Each row is a point. Each copy is the shape, with its points in the same order, turned, moved and blurred by noise. Some copies are also mirrored. Which?

Shape (5 x 2):
[[ 0.44 -0.11]
 [ 0.27  0.65]
 [-0.19 -0.53]
 [ 0.07 -0.49]
 [-0.12 -0.32]]
Copy 1 (5 x 2):
[[ 0.21  0.25]
 [-0.58  0.24]
 [ 0.40 -0.49]
 [ 0.44 -0.25]
 [ 0.28 -0.37]]
Copy 1 is: only turned
Copy 2 (5 x 2):
[[ 0.14  0.28]
 [ 0.84 -0.09]
 [-0.41 -0.22]
 [-0.32  0.02]
 [-0.20 -0.20]]
Copy 2 is: mirrored
Copy 3 (5 x 2):
[[-0.03  0.46]
 [-0.43 -0.21]
 [ 0.71  0.32]
 [ 0.49  0.46]
 [ 0.51  0.22]]
Copy 3 is: only turned
Copy 4 (5 x 2):
[[-0.36 -0.21]
 [ 0.40 -0.39]
 [-0.51  0.53]
 [-0.60  0.29]
 [-0.38  0.36]]
Copy 4 is: only turned

Shape (6 x 3):
[[-0.37  0.11  0.08]
 [-0.20  0.10 -0.63]
 [-0.09  0.25  1.06]
 [ 0.21  0.00 -0.30]
 [ 0.02  0.20 -0.17]
 [ 0.35 -0.52  0.34]]
Copy 1 (6 x 3):
[[ 0.06 -0.20 -0.12]
 [-0.35  0.35  0.12]
 [ 0.60 -1.05  0.09]
 [-0.01  0.18  0.47]
 [-0.13 -0.07  0.29]
 [ 0.78  0.02  0.49]]
Copy 1 is: only turned
Copy 2 (6 x 3):
[[-0.42  0.20 -0.06]
 [-0.14 -0.36 -0.55]
 [-0.24  0.81  0.76]
 [ 0.25 -0.05 -0.26]
 [-0.01 -0.12 -0.13]
 [ 0.42  0.73 -0.18]]
Copy 2 is: mirrored
Copy 3 (6 x 3):
[[-0.07  0.29  0.15]
 [-0.28  0.28 -0.49]
 [ 0.50 -0.14  0.92]
 [-0.05 -0.10 -0.34]
 [ 0.12  0.21 -0.27]
 [-0.13 -0.75  0.03]]
Copy 3 is: only turned

Shape (12 x 6):
[[ 0.03  0.07 -0.11  0.04  0.12 -0.58]
 [ 0.28  0.47  0.20 -0.10  0.42  0.09]
 [-0.08 -0.57 -0.41  0.03 -0.07 -0.36]
 [-0.29 -0.42  0.41  0.02 -0.53  0.08]
 [ 0.04 -0.13  0.66  0.46 -0.38 -0.32]
 [ 0.69  0.65 -0.06  0.45  0.13  0.37]
 [ 0.82  0.43  0.11  0.22  0.50  0.15]
 [ 0.11  0.27 -0.52 -0.20 -0.29  0.34]
 [-0.06 -0.09  0.34  0.35 -0.52 -0.19]
 [-0.40 -0.27 -0.43 -0.22 -0.17 -0.41]
 [ 0.83  0.44  0.37 -0.14 -0.45  0.19]
 [ 0.68  0.93  0.25  0.28 -0.02  0.25]]
Copy 1 (12 x 6):
[[-0.40 -0.28  0.01  0.07  0.24 -0.09]
 [ 0.20 -0.03  0.37 -0.45 -0.08 -0.16]
 [-0.47 -0.32 -0.14  0.38  0.08  0.54]
 [-0.06  0.27 -0.78  0.16 -0.16  0.31]
 [-0.14 -0.12 -0.93 -0.30 -0.06 -0.16]
 [ 0.24 -0.50  0.28 -0.49 -0.79 -0.30]
 [ 0.30 -0.57  0.35 -0.72 -0.33 -0.08]
 [ 0.15 -0.06  0.30  0.45 -0.61  0.06]
 [-0.14 -0.08 -0.74  0.02 -0.22 -0.08]
 [-0.45  0.02 -0.07  0.59  0.18  0.31]
 [ 0.88 -0.34 -0.26 -0.11 -0.37 -0.39]
 [ 0.48 -0.31  0.17 -0.49 -0.58 -0.67]]
Copy 1 is: only turned
Copy 2 (12 x 6):
[[ 0.42 -0.01  0.32  0.40  0.34  0.14]
 [-0.06 -0.25  0.73  0.03 -0.14  0.17]
 [ 0.37  0.48 -0.31  0.21  0.35  0.12]
 [ 0.42 -0.36 -0.48 -0.26  0.05 -0.23]
 [ 0.67 -0.71 -0.24  0.20 -0.07  0.17]
 [-0.53 -0.53  0.41  0.22 -0.18  0.74]
 [-0.18 -0.24  0.71  0.17 -0.37  0.78]
 [-0.50 -0.02  0.11 -0.18  0.53  0.16]
 [ 0.41 -0.58 -0.35  0.09  0.16  0.09]
 [ 0.35  0.36 -0.12  0.17  0.61 -0.23]
 [-0.02 -0.74  0.33 -0.52  0.15  0.73]
 [-0.39 -0.88  0.65  0.10 -0.03  0.66]]
Copy 2 is: mirrored
Copy 3 (12 x 6):
[[-0.38  0.21  0.05  0.03 -0.17 -0.37]
 [-0.15  0.37  0.21 -0.07  0.71 -0.10]
 [-0.24  0.13 -0.38  0.08 -0.64  0.06]
 [ 0.25 -0.63 -0.13  0.13 -0.21  0.17]
 [-0.17 -0.73 -0.02  0.40  0.15 -0.02]
 [-0.83  0.10 -0.04 -0.51  0.76  0.40]
 [-0.66  0.41 -0.18 -0.04  0.79  0.21]
 [-0.13  0.08 -0.37 -0.86 -0.08  0.10]
 [-0.22 -0.58 -0.01 -0.02 -0.08 -0.04]
 [ 0.13  0.22 -0.18 -0.06 -0.67 -0.15]
 [-0.33 -0.40 -0.61 -0.35  0.89 -0.19]
 [-0.58 -0.10  0.01 -0.52  0.98 -0.02]]
Copy 3 is: mirrored

Shape (11 x 8):
[[ 0.18  0.32 -0.04  0.35 -0.58 -0.29  0.10  0.37]
 [ 0.09  0.34  0.38 -0.35  0.12  0.07  0.31 -0.34]
 [-0.21 -0.12  0.39  0.16 -0.50 -0.16  0.41  0.14]
 [-0.71  0.15  0.35  0.24 -0.13 -0.46  0.13  0.18]
 [-0.14  0.08  0.14 -0.28  0.14  1.04 -0.04  0.51]
 [ 0.09  0.14 -1.25 -0.09 -0.71 -0.34  0.28  0.40]
 [-0.49  0.32  0.39 -0.29  0.11 -0.17  0.40  0.31]
 [ 0.15 -0.96 -0.12  0.26  0.20  0.35  0.08  0.15]
 [-0.33  0.31  0.34  0.27  0.20 -0.33  0.18  0.46]
 [-0.04  0.04  0.11  0.15 -0.56 -0.04 -0.71  0.14]
 [ 0.00  0.24  0.18  0.24  0.06  1.55 -0.17 -0.31]]
Copy 1 (11 x 8):
[[ 0.33 -0.46 -0.29  0.41 -0.12 -0.09  0.19 -0.17]
 [-0.23  0.35  0.02  0.14  0.29 -0.20 -0.22  0.45]
 [ 0.34 -0.07 -0.11  0.17 -0.07  0.42  0.20  0.30]
 [-0.25 -0.19 -0.02  0.00 -0.47  0.37  0.34  0.36]
 [-0.07  0.41 -0.20  0.05 -0.15  0.37 -1.04 -0.34]
 [ 0.20 -0.97  0.46  0.44  0.45  0.12  0.10 -0.86]
 [-0.55  0.04 -0.13  0.25 -0.04  0.45 -0.03  0.32]
 [ 0.56  0.74  0.37 -0.17 -0.18  0.35 -0.02 -0.65]
 [-0.41  0.02 -0.39  0.13 -0.36  0.23  0.32  0.01]
 [ 0.39 -0.23  0.13  0.41 -0.77 -0.23 -0.25 -0.05]
 [ 0.28  0.45 -0.28 -0.70 -0.14 -0.29 -1.30 -0.12]]
Copy 1 is: only turned
Copy 2 (11 x 8):
[[-0.21 -0.55  0.08 -0.30 -0.01  0.41  0.34  0.32]
 [-0.20  0.56  0.52  0.06  0.13  0.37 -0.17  0.24]
 [-0.52  0.12 -0.08 -0.36  0.08  0.08  0.37  0.32]
 [ 0.03  0.23 -0.09 -0.53 -0.39 -0.21  0.28  0.18]
 [-0.29  0.07  0.33  0.69  0.43 -0.16  0.20 -0.64]
 [ 0.28 -1.03  0.17  0.02  0.60 -0.11  0.37  1.03]
 [ 0.13  0.55  0.28 -0.11 -0.06  0.00  0.48  0.12]
 [-0.31  0.02 -0.80  0.23  0.80 -0.09 -0.25 -0.06]
 [ 0.25  0.18 -0.03 -0.39 -0.14  0.20  0.35 -0.13]
 [-0.42 -0.54 -0.15  0.24 -0.49  0.10 -0.13  0.14]
 [-0.82 -0.09  0.64  0.39  0.53 -0.23 -0.65 -0.87]]
Copy 2 is: mirrored
